Rows are points. Each copy is the shape, with its points in the same order, turned, moved and blurred by noise. Say if it was mirrored as well.

Shape, 6 rows:
0:  6.4 -3.5
1: -7.2 -2.0
2:  2.0  5.9
3:  3.2  0.3
4:  1.1 -3.6
5: -4.0  1.1
Copy 1:
0:  3.4 -7.5
1:  3.4  6.7
2: -4.6 -1.8
3:  1.0 -3.2
4:  4.7 -1.2
5: -0.5  3.6
Copy 1 is: mirrored
Copy 2, 6 rows:
0: -4.2  0.0
1:  8.8 -3.7
2:  2.2  7.1
3: -0.7  1.5
4:  1.4 -2.8
5:  6.8 -0.7
Copy 2 is: mirrored
Copy 3:
0:  3.5 -5.6
1: -8.6  0.7
2:  3.1  4.1
3:  1.9 -1.3
4: -1.6 -4.2
5: -4.4  2.1
Copy 3 is: only turned
Copy 4:
0:  6.7 -4.6
1: -6.7 -1.8
2:  3.1  5.1
3:  3.6 -0.3
4:  1.2 -3.9
5: -3.2  1.1
Copy 4 is: only turned

Shape:
0: -1.5 -4.1 -0.1
1: -2.0 -2.8  1.2
2: -2.4 -6.2 -0.3
3: -0.5 -5.7 -0.5
4: -1.2 -4.3  5.9
5: -2.1  9.2 -3.1
6:  4.5 -4.2 -3.9
7:  0.2 -1.5  2.1
Copy 1, 8 rows:
0: -3.7  4.7 -1.1
1: -2.9  3.3 -2.2
2: -4.0  6.6 -2.2
3: -4.9  5.4 -0.4
4: -6.4  0.8 -5.3
5:  7.5 -3.1  2.1
6: -5.1  4.3  5.5
7: -3.3  0.7 -1.3
Copy 1 is: mirrored
Copy 2:
0: -4.4  4.3  2.5
1: -5.7  1.9  3.2
2: -6.3  4.5  2.4
3: -5.5  5.3  2.2
4: -5.0  2.4  8.4
5:  2.2 -6.6 -4.1
6:  0.0  7.7  0.4
7: -1.9  1.6  3.8
Copy 2 is: mirrored

Shape (10 x 6):
0:  0.8  1.3 -2.9 -2.3  8.5 -2.7
1: -3.0 -3.4 -2.3 -1.8  1.7 -6.5
2: -7.2  1.8  2.9 -0.6 -1.0  6.2
3:  1.8  0.3  1.5  4.7 -3.9  7.9
4: -8.3  0.9 -2.4 -2.7 -4.5  2.8
5:  2.0  0.1 -3.1  3.0 -0.8  6.8
6:  1.6  4.1 -4.3  1.3  3.7 -4.6
7:  3.6 -6.5 -2.4 -3.0 -4.8  1.7
8: -6.9  0.0 -1.4 -2.1 -2.0  8.6
9:  3.2  1.6 -1.7 -4.7  1.7 -4.7
Copy 1:
0: -9.9  5.0  3.2  0.8 -0.5 -1.1
1: -7.2 -3.0  1.9  1.1 -0.2  4.6
2:  3.2  5.4 -3.4 -4.0  4.0  4.6
3:  6.8  2.2 -1.7 -4.3 -1.6 -3.4
4: -0.5  2.2 -4.5 -6.3  1.0  8.1
5:  1.7  2.7  0.6 -6.8 -2.0 -1.9
6: -7.0  3.6  1.7  0.8 -6.4  1.1
7: -2.5 -7.0 -2.2 -6.1 -0.1 -1.9
8:  0.9  4.7 -3.3 -8.6  4.2  4.7
9: -8.9 -0.1 -1.7  0.9 -2.2 -0.8
Copy 1 is: mirrored
Copy 2 (10 x 6):
0:  2.3 -1.2 -7.3  5.6 -3.2  4.7
1: -1.8 -2.6 -5.3  7.1  3.7 -1.4
2: -7.9  2.2 -3.6 -4.9 -2.7  1.6
3: -4.0  1.8  6.1 -3.3 -2.5  5.4
4: -4.0  3.1 -5.5 -5.4  2.7 -2.0
5: -0.6  3.9  2.3 -2.1 -1.0  7.4
6:  3.8  1.0 -3.1  7.1 -3.2  0.6
7:  0.9 -3.6  2.2 -0.5  6.3  3.7
8: -6.4  2.7 -4.0 -7.1  0.7  3.3
9:  4.1 -4.4 -4.2  3.4 -2.3 -0.7
Copy 2 is: mirrored
Copy 3:
0: -1.7 -1.1 -1.4  2.5  1.8 -7.7
1: -8.2  1.2 -0.4 -1.4  2.7 -2.7
2:  2.2  2.6 -3.2  2.7  8.7  6.7
3:  7.0 -4.3  2.0 -1.9  6.3  6.5
4: -0.9  3.7 -5.7 -1.5  4.6  6.6
5:  6.5 -2.8 -1.2 -3.6  5.0  2.4
6: -1.4 -5.7 -3.0  1.4 -1.5 -3.8
7:  2.1  1.4  3.6 -8.8  0.9  1.4
8:  3.8  4.7 -5.1 -2.1  7.6  5.7
9: -1.9  1.6  1.0  0.1 -4.0 -2.7
Copy 3 is: only turned
